Each point is reached from the start by the listed moves, each made 0, 1 or 2 times, or once backwards (-1), plus a little noise. Is the number of moves made odd or even? Then give how often each move was made.
In the rows, zero is written as 128.

Moves:
(1): [115 108  84 151 182 107]
(2): [107 157 135 110 112 163]
(3): [145 147 146 137 140 133]
Start: [112 103 110 118 157 124]
Points:
[ 66 113 101  92 130 151] -> even (0, 1, -1)
[ 45 147 110  80 119 198] -> odd (0, 2, -1)
[ 95 198 186  65  82 220] -> even (-1, 2, 1)
[160 166 188 111 130 156] -> odd (-1, 0, 2)

Moves:
(1): [145 108  85 144 151  84 110]
(2): [138  99 106 173 149  98 129]
(3): [123 126 122 140 130 138 115]
(4): [115 104 138 119 128 143 140]
(5): [117 148 125 124 145 124 136]
(6): [148  96  89 165 141 141 143]
Start: [120 140 137 109 141 145 149]
Points:
[185  55  46 249 178  90 146] -> odd (0, 2, 0, -1, -1, 1)
[114  66  94 137 202  89 175] -> even (1, 1, -1, 2, 1, 0)
[150  78  45 126 180 116 141] -> odd (2, -1, 0, 1, 0, 1)
[122  92 108 197 157 194 157] -> odd (-1, 1, 2, 0, 0, 1)

Moves:
(1): [125 131 121 136 141 131 130 143 142 113 125 122 125 109]
(2): [112 123 142 128 109 122 131 122 133 109 109 131 132 122]
(3): [ 97 119 143 136 126 121 115 116 130 126 149 113 123 120]
(4): [132 109 140 134 138 124 144 136 115 126 124 130 127 129]
(5): [148 140 142 128 135 124 118 108 138 130 153 136 125 129]
(6): [136 134 132 149 118 132 125 117 116 112 114 126 116 134]
(7): [129 121 126 123 125 133 138 122 115 117 144 131 119 114]
(8): [122 107 142 144 102 130 117 114 136 141 116 139 134 117]
(9): [103 117 120 118 129 149 116 155 133 123 138 136 117 126]
(10): [133 135 140 124 125 132 113 120 134 115 128 115 103 119]
(11): [139 128 134 142 136 147 112 117 108 147 124 107 141 109]
Start: [134 121 128 124 133 126 137 132 135 132 120 131 123 129]
Points:
[ 90  42 239 241  96 187  64  98 133  84  99 123 103  25] -> odd (2, 2, 1, 2, 2, 2, 0, 2, 2, 0, 2)
[213 174 174 137 117 153  48  61 178 156 122 122 101 106] -> odd (0, 0, -1, -1, 2, 0, -1, 1, 0, 2, 1)
[158  81 201 179  88 136 135 111 112 105   7 131 124 107] -> even (0, 2, -1, 2, 0, 1, -1, 1, 0, 1, 1)
[238 147 118 154 171 156 163 106  38 144 137 139 120 163] -> odd (-1, -1, -1, 1, 1, 2, 1, -1, 0, -1, 1)
[ 74  69 124 143 113 184 147 158  84 100  87 106 152  36] -> even (1, 2, 0, 0, -1, 0, 2, 0, 1, -1, 2)

Moves:
(1): [132 121 123 125 128 134 118 117 122 125 127 123 133 139 119 144 125 113
 121 126 132]
(2): [134 141 140 131 133 124 130 127 128 122 120 127 140 135 118 132 122 128
 125 138 139]
(3): [135 124 130 138 135 119 127 127 141 120 136 125 112 142 126 147 126 131
 128 131 133]
(4): [141 121 125 132 131 133 138 116 125 119 125 129 141 132 132 130 127 127
 130 119 133]
(5): [123 121 143 122 133 144 127 135 125 141 131 125 130 117 126 141 119 132
 144 135 126]
(6): [125 133 128 125 129 121 124 141 126 124 137 143 120 108 113 129 115 127
 135 120 136]
(7): [118 134 118 123 135 137 111 130 142 125 136 127 124 138 119 142 130 136
 122 108 135]
(8): [121 132 116 114 132 130 133 122 121 126 130 136 122 141 126 124 127 123
 128 140 134]
(9): [130 138 124 121 111 125 125 124 111 123 136 138 129 117 125 128 117 124
 137 123 124]
(10): [120 145 133 139 138 120 126 124 126 129 121 137 127 131 132 131 120 129
 124 133 123]
(11): [122 114 128 135 131 121 125 129 117 124 127 126 124 125 124 130 130 132
 121 127 119]
(12): [121 125 133 125 126 132 136 134 127 127 122 123 127 121 125 131 126 133
 126 132 129]
(13): [138 136 119 126 136 137 136 135 140 114 126 119 126 129 132 121 133 123
 121 126 132]
(14): [134 132 135 134 118 120 128 137 118 132 119 137 115 134 130 131 127 122
 128 133 117]
(15): [124 134 122 133 130 125 125 127 137 131 127 125 130 127 132 128 129 136
 138 123 134]
(16): [123 128 132 122 127 122 149 133 132 125 134 132 138 138 133 127 136 131
 132 121 136]
(17): [127 121 130 129 128 143 129 137 131 115 119 135 118 129 129 121 137 127
 128 133 129]
(18): [132 128 136 122 131 128 119 130 122 126 135 134 116 123 134 134 131 139
 136 141 134]
Start: [138 126 138 123 145 127 132 131 125 125 119 125 141 112 132 137 135 119
 124 130 123]
Points:
[166 102 221 112 147 162 104 167 109 122 116 135  90 102  72 238  85 118
 157 199 156] -> even (1, 2, 2, 0, 2, 1, 0, 0, 0, -1, -1, 2, -1, 1, -1, -1, 1, 1)
[184  73 222 105 187 142 184 152 119  88 141 126 157 118  90 249 102 129
 173 172 215] -> odd (2, 2, 2, 2, 2, 2, -1, 0, -1, -1, 0, 2, 0, 0, 0, 2, 0, 2)
[105 155 117 107 133 118 123 199 111 123 138 169  70  59 111 145 103 143
 171  99 118] -> odd (-1, -1, 0, 0, 1, 2, 1, 1, 1, 0, 1, 1, 1, 2, 2, 0, 0, 0)
[152  96 159 100 177 198 181 173 162  52 115 121 181 131  61 218 112 106
 149  86 215] -> even (2, 2, 1, 2, 2, 2, 1, 0, 0, -1, 0, 2, 1, 0, 1, 2, 2, -1)
[104 109 136 148 200  94  90 101 117 114 142 139 143 174  80 242 109 117
  77  79 136] -> even (2, 0, 1, 1, 0, 1, 2, 0, -1, 2, 2, 0, -1, 0, -1, 1, -1, 0)
[141 190  96 140 197 109 116 111 194  70 132 152  96 209 147 179 149 123
 119 124 180] -> even (1, 0, 2, 0, -1, 0, 1, 1, 0, 2, -1, -1, 1, 0, 2, 1, 1, 1)
[165 109 172 187 170 114 126  62 117 112  84  94 175 157 114 211  96  85
  83 159 113] -> odd (2, 1, 2, 1, 0, -1, -1, -1, 0, 2, 0, 1, -1, -1, -1, -1, 0, -1)
[126 130  88  66 165 143 140 119 113  60 147 192 146 132 120 124 158 109
 154 117 212] -> odd (2, 0, -1, 1, -1, 2, 0, 2, 0, 0, 0, -1, 0, -1, 2, 2, 2, 2)
[132 150 134 134 219 154 142 134 195  73 104 102 121 201 162 199 179 140
 106 138 177] -> even (2, 0, 1, 0, 0, -1, 1, 0, -1, 2, 0, 1, 2, 0, 2, 2, 1, 2)
[128 119 130 145 173 165 162 195 202  62  76  95 104 153 150 121 208 153
  65  97 126] -> even (-1, 0, 0, 0, -1, -1, 2, -1, -1, 0, 1, 2, 2, 1, 0, 1, 2, 0)

Moves:
(1): [120 125 134 136 130 129 130 125 128 137 129 125 127 123 132 124 122 125
 132 116 131 121 121 126 118 126]
(2): [130 128 146 131 138 140 129 131 131 128 127 137 125 133 135 128 137 139
 133 107 137 123 120 136 124 135]
(3): [131 112 109 120 131 124 122 136 132 144 126 128 118 122 120 116 113 133
 121 139 125 126 124 131 136 123]
(4): [136 125 124 130 115 133 120 131 128 127 131 116 128 115 113 143 134 109
 124 136 114 126 135 136 124 127]
(5): [129 140 117 137 133 130 133 130 125 134 131 137 140 124 129 119 123 131
 112 117 135 119 133 139 124 131]
(6): [125 132 125 123 140 126 129 137 123 125 132 125 132 121 129 129 130 124
 130 132 122 123 125 127 124 111]
(7): [137 132 124 123 135 136 122 131 122 130 125 136 138 111 109 120 129 121
 147 130 137 122 133 133 123 128]
(8): [136 133 118 119 120 134 118 126 117 129 127 131 119 138 140 129 132 119
 122 128 137 133 130 132 118 113]
(9): [121 123 135 131 123 120 129 119 131 105 130 128 134 125 135 144 129 137
 124 122 132 139 122 124 130 128]
(10): [140 107 121 118 125 141 134 127 127 132 122 129 127 133 128 130 137 128
 124 122 121 128 124 134 135 128]
(11): [122 127 129 124 135 124 126 123 124 135 124 130 126 133 123 127 127 131
 126 122 124 131 129 119 122 131]
(12): [119 123 128 127 133 131 135 127 132 128 137 119 136 128 137 139 131 137
 114 137 126 124 132 142 132 129]
(13): [131 139 123 123 121 135 130 143 139 127 127 140 129 134 126 132 132 127
 129 130 124 123 134 130 125 126]
(14): [122 133 124 124 122 130 127 125 133 130 132 130 123 124 127 122 138 126
 124 124 117 120 134 126 134 128]
(15): [119 125 117 129 135 133 129 128 133 124 134 114 135 143 134 120 134 122
 126 120 129 136 127 139 132 129]
(16): [124 129 118 127 136 135 132 132 134 142 127 137 124 127 122 123 144 131
 127 137 121 130 134 134 127 130]
(17): [130 131 136 128 119 132 133 134 135 127 123 127 118 127 126 128 122 121
 133 126 131 131 136 139 118 119]
(18): [126 125 122 123 131 125 128 132 133 129 135 139 127 126 138 121 129 121
 124 130 132 119 130 130 134 127]
(19): [118 131 118 124 138 125 131 118 139 136 116 139 116 120 132 141 114 128
 135 121 143 135 125 134 125 119]
(20): [124 127 136 135 118 127 123 131 117 124 115 130 134 138 129 131 110 125
 123 119 119 130 121 126 121 135]
(21): [131 118 120 121 114 119 125 124 118 118 115 124 121 119 118 143 135 133
 127 135 122 123 127 126 129 124]
(22): [129 122 130 122 132 127 126 125 123 132 142 122 127 124 137 136 130 124
 129 122 125 131 131 126 114 141]
(23): [138 143 133 121 121 120 126 121 121 142 127 129 123 123 119 132 132 120
 143 135 142 137 127 137 119 127]
(24): [130 127 132 130 117 134 126 134 123 132 125 141 121 126 118 126 124 124
 139 123 132 123 132 120 131 132]
Start: [134 124 124 127 133 141 123 122 142 128 127 146 134 129 133 111 130 120
 123 115 120 123 119 145 133 128]
Points:
[116 108 100 115 165 133 124 107 148  98 112 237 156 126 200 163  89 149
  61  21 127 121  96 139 104 168] -> even (-1, 1, 0, 0, 2, 0, 0, 0, 2, 1, 1, -1, 1, 0, -1, 0, -1, 2, 2, 2, 0, 2, -1, -1)
[106  51 149  83 112 169 144  95 143  95 117 196  95 138 215 208 171 160
  67  29 111  74 111 141 123 133] -> odd (1, 2, -1, 0, 0, 0, -1, 1, 1, 2, 2, 2, 1, 1, -1, -1, 0, 2, 1, 0, 2, 1, -1, 1)
[220 129  89  30 118 151  93  98  70 170 139 115  99  90 111 193 223  46
 131 156  94 137 150 176  55  81] -> odd (-1, 0, -1, 2, 0, 2, 0, 2, -1, 2, 2, 0, 0, 0, -1, 0, 0, 0, 0, -1, 1, 2, 2, -1)
[119 120 128  92 215 168 130 156 150 220 171 157 136  50 104  49 157 117
 139  76 102  55 137 205  64 131] -> even (2, 2, 2, 0, 1, 2, 2, -1, 0, 0, 2, 1, 0, 2, 0, 1, 2, 1, -1, 0, 0, 2, 1, -1)
[122  85 113  96 164 209 118  89  61 179 133 172 123 128 159  95 184 124
 114   7 110  65 121 122  84 143] -> odd (2, 1, -1, -1, 1, 1, 1, 2, -1, 2, 2, 1, -1, 2, 0, 0, -1, -1, 0, 0, 1, 2, -1, 2)
[136 123 117 128 157 152  94 127 173 222 164 124  87 155 117  19 179  99
 147 120 136 125  98 177 167 146] -> odd (1, 2, 2, 1, -1, -1, -1, 0, -1, -1, 0, -1, -1, 1, 2, 1, -1, 1, -1, -1, -1, -1, 2, 0)
[128 120  83 133 114 136 107 152 127 163  18 228  82  49  59  97  16 132
 168  92 151  97 116 153  86  95] -> odd (1, 0, 2, -1, 1, 0, 2, 0, 0, -1, -1, -1, 0, 0, -1, 1, 2, -1, 2, 2, 2, 0, -1, 1)
[ 95 117 105  69 102 130 116  76 150 123 153 113  73 137 204 218 145  61
 116 117 148 212 136 229  80  85] -> odd (-1, 0, 0, 1, -1, 1, -1, 2, 2, 0, 0, 2, -1, 1, 2, 1, 2, 1, 2, 1, 0, 2, 2, 1)
[152 111  23  92 115 230 105 209 127 203 180 195 157 175 147  34 167  43
  60  66  48  58 159 190 128 163] -> odd (0, 0, 1, 1, 2, 1, 0, 1, -1, 2, 0, 0, 2, 2, 2, 1, -1, 2, -1, 2, -1, 2, 0, 2)
[138 111 155  76  54 195  96 141 105  35  86 173 112 132 150 241 161  80
 157  37 113 120 115 173  67  85] -> even (0, 2, -1, 1, -1, 2, 1, 2, 2, 1, 0, 1, 2, 1, 1, -1, 1, 0, 1, 2, 2, 1, 0, 2)
[134 184 131 115 163 174 122  93 161 155 131 195 112  66 112 124 211 101
 161 116 150 126 138 178 118  85] -> even (0, 1, -1, 1, 0, 1, 1, 1, 1, 0, 0, 0, -1, 2, -1, 2, 0, 0, 1, -1, -1, -1, 1, 0)
